Each wall is flat, endless, passes through zero and stands at right angles to its row. A trip goes straight from one point to another. Which walls does it cross, in order?
In the rows, 128 means zero.

Walls:
(1): [125 135 149]
(2): [122  98  90]
(3): [106 115 171]
(4): [ 97 168 109]
(5): [135  57 136]
(6): [112 110 131]
(7): [149 116 111]
(8): [ 91 140  82]
(9): [119 147 141]
Trips:
[155 125 174] to [120 178  97] => 5, 4, 3, 8, 1
[ 92 193 148] to [126 137 156] => 8, 4
[ 68 133  96] to [ 96 139 166] => 3, 1, 2, 8
[ 92 113 198] to [138 118 174] => none
[ 93 148 184] to [166  58 155] => 4, 5, 9, 7, 2, 1
[158 187 164] to [141 159 111] => 3, 8, 7, 1

Walls:
(1): [155 168  80 108 131 143 126 114 167]
(2): [ 97  95 159 103 108 163 165 135 152]
(3): [145 124 203 130 109 135 113  95 127]
(4): [124  87 121 132 123 200 169  51 149]
(5): [152 135 124 214 109 152 111 170 134]
(6): [ 86 106  83 114 210 186 116  89 121]
Trips:
[ 94  96 121 110  93 110 120 153 154] to [156  44 199  82 124 108 109 105 112] => 3, 4
[116 117  90  28 135 154 163 151 145] to [ 66 120  70  79 146 119  72 131 116] => 4, 2
[133 111 161 116 101 124  82 107 156] to [154 125 148  74 115 139 116 173 145] => 4, 1
[133 136 106  98 155  45 187 154  73] to [ 98 135 133  99  83 154 195 128  97] => 2, 4
[147 120 155 139 156 126 125 120 136] to [ 92 190 128 124 102 138 120  72 184] => 1, 5, 2
[150  93  96  79 102  67 134 107  84] to [132 131 116 131 152 148 181 126 130] => 4, 1, 6, 2
[188 127 111  89 120 158 120 167 125] to [139 147 109 124 123 143  79  76  70] => 6, 5, 3, 4

Walls:
(1): [ 73  68 118 126 104 145 123  84 155 151 175 143  96 141  91 178  93 120]
(2): [121 144 150 191 122 108 151 176 102 164 126 149 171 173 137 134 168 113]
(3): [135  76 157 106 106 167 131 148  83 162 131 133 211 109 105 114 150  86]
(4): [133  86  91 155 123  83 126 174  95 113 119 139 114  95 141 113  67 133]
(5): [108 114 102 114  82 154  91 142 102 116 149  92 203 123 120 156 160 172]
(6): [165 133 104  92 155 114 107 119 160 105 172 130  85 148 112 114  72 156]
Trips:
[ 99 110  62 105 142 104 124 129 150  79 168 144 182 116 117 161 110 177] to [114 163 163  69 222 178 137 116 151 126 114 167  94 119 113 138 179 132] => 4, 5, 1
[120 123 172 143 129 124 140 144 158 119 123 162 147 130 124  72 138 126] to [ 89 123  83 109  81 188 160 148 104 149 156 148 134 128 178 111 177 123] => 5, 1
[128 105 114 175  76  70 164 176 208 160 128 101 131  49 150 160 131 163] to [196 118 156 170  97 111 156 141 143  81 144  81 158 148 161 104 175 110] => 1, 3, 4
[120 156  93 104  98 121 118 149 131  96 130 141 155 163 108  87 139 108] to [ 84 151 138 160 102  64 126 126 152 191  94 148 199 168  99 126 111 121] => 6, 1
[124 171 128 101  81 127 137 106 140  91  87 154 116  87 113 125 119 116] to [125 139 109 159 105 159 131 163  96 140 151 142 107 132 144 116 144 115] => 4, 2, 3, 5
[171  99 162 107  88 106  96 136 183   7  69  83 120 169 104  96  98  84] to [114 118 103 143 105 134 105  96 107 140 158 138 102 182 119 119 150 147] => 1, 4, 5, 2
